Each row of a before or after table is a point. One or more steps were done to the points. Then noise was added and the rows were shuffled. The steps act on how far a point lies along the listed directions, d1 being the first. Write out the steps. A step turns or swaps two directions, mirrors them in a line or flattens them onto one, adds a multiple of one to another, or multiplies one. Angles are multiples of 10 degrees, from the lower direction toward the higher: turns from -170 to 170, lines from 10 to 170 but not 90. Use the fewest steps. Two steps may share a direction if one is a turn and the other turns, adds or multiplies; they go together, in the order done. Otherwise the lowest direction goes first.

Directions:
(1): [43 10]
(2): [ 10 -43]
Before, 13 rows:
[[-12  -5]
 [ -9 -22]
 [  7  -9]
 [ 27  -1]
 [ 17   2]
 [-20 -17]
 [ 33  -1]
 [ -8 -13]
 [ -4 -13]
 [ -8  -9]
 [-14 -21]
 [  9  -2]
 [-14 -12]]
After:
[[ 53   7]
 [-19  -4]
 [ 77  17]
 [-28  -7]
 [-53 -11]
 [-38  -8]
 [-30  -7]
 [ 24   8]
 [-48 -11]
 [-69 -15]
 [ 95  20]
 [ 14   5]
 [-39 -10]]
Steps: multiply d1 by 3; multiply d2 by 0

Directions:
(1): [ 12  -7  17 -33   1  65]
(2): [ 34 -19 -36 -34  41 -16]
(3): [ -3 -66  31  18  13  -6]
(4): [-42   0  23 -54   0 -25]
(5): [ 43  27  52  -2  13 -20]
Before, 10 rows:
[[ -4 -13  45 -46  -1  24]
 [  5  16 -15  -1   7  -3]
 [ 12  12  40 -33   4  26]
 [-20  11  18 -35  -6  18]
 [-26 -43   7 -10   2  -8]
 [  8   6  12  -3  -6  63]
 [-11 -45 -11 -25  28 -62]
 [  7   9  14  47  11 -47]
 [  3 -30   8 -63   4  83]
 [ 43 -16 -26  52  33 -22]]
After (10 x 6):
[[-42  31  -7  -7 -26 -14]
 [  1  -4   6  25  -5  13]
 [  9  24 -32   2  12 -16]
 [ 53  12 -29 -31  42 -29]
 [-48  53  21   2 -58  11]
 [ 24 -13  40 -47  29  49]
 [  5 -22 -24   8  37 -40]
 [ 30  33 -34 -35  18 -38]
 [-37 -40  65  -1   1   7]
 [-29  11 -48  38 -14 -96]]
Steps: add -1.5 times d5 to d2; turn d1 and d2 by 150 degrees; turn d3 and d4 by 100 degrees

Directions:
(1): [ 57 -12   6  43  27  30  22 -23   0  22 -11  57]
(2): [-30  16 -39  -8  34  36  -5 -70  12 -36   8  -3]
(3): [ 11   5 -48 -24 -63 -13 -16 -13  27  19  28  48]
(4): [ 33  -6 -10  12  44 -24 -38  15   4 -12  76 -10]
(5): [ -7 -33 -58  16  12 -26  66  29  13 -27  -2  -2]
Before, 10 rows:
[[  5  -3 -52 -28  -6   0  10 -17  14  -5  19  14]
 [ 23 -13  -5  14   7  14  17  -1  -6  20 -17  44]
 [ 42 -12  -1  21  19 -23   7  33  -4  21  22  20]
 [ -3   9   5  -7  32   3 -46 -30 -12 -11  50 -20]
 [ 26  -4  10   3  25 -11 -21  17  12   0  52 -25]
 [ 13  -2  -6   2  12   3 -23 -13  25  -5  58  12]
 [ -1  -9  20  11  -1  -8  35  11   1  -7 -24 -11]
 [ 17  11  39  30  21  33  -3 -34 -15  10 -36  10]
 [  7  36  30  11   0  -5 -47  -7  -5  13   8 -16]
 [ 27 -12  21 -12 -12 -54 -36  43  -9  15  59  -9]]
After, 10 rows:
[[ 39 -14   4  16  35  -8  -3  15  14   1  48 -13]
 [ 52 -34 -42  56  73  12  40 -28   1 -13  37  42]
 [ 65 -29  28  31  27 -30   2  32 -14  21  38  21]
 [-12   7  12 -21  -4 -43 -29  49  -8   6  30 -39]
 [ 78 -32 -52  95  54  -3  84   6  17   3  -8  64]
 [ 17 -36 -67  48  19 -11  88   5  14 -22 -26  30]
 [-20  18  36 -27 -38 -13 -23   4   0   2  -4 -26]
 [-27  28  13 -54  -4  11 -43 -22  -8  -4   9 -37]
 [-39  -6 -18 -26 -15 -20   7  29  -6  -8 -10 -18]
 [  9 -15 -11  18  39   2  10  -2  23 -18  44   1]]
Steps: multiply d5 by 3; turn d1 and d5 by 130 degrees; flatten d3 and d4 onto the line at 100 degrees
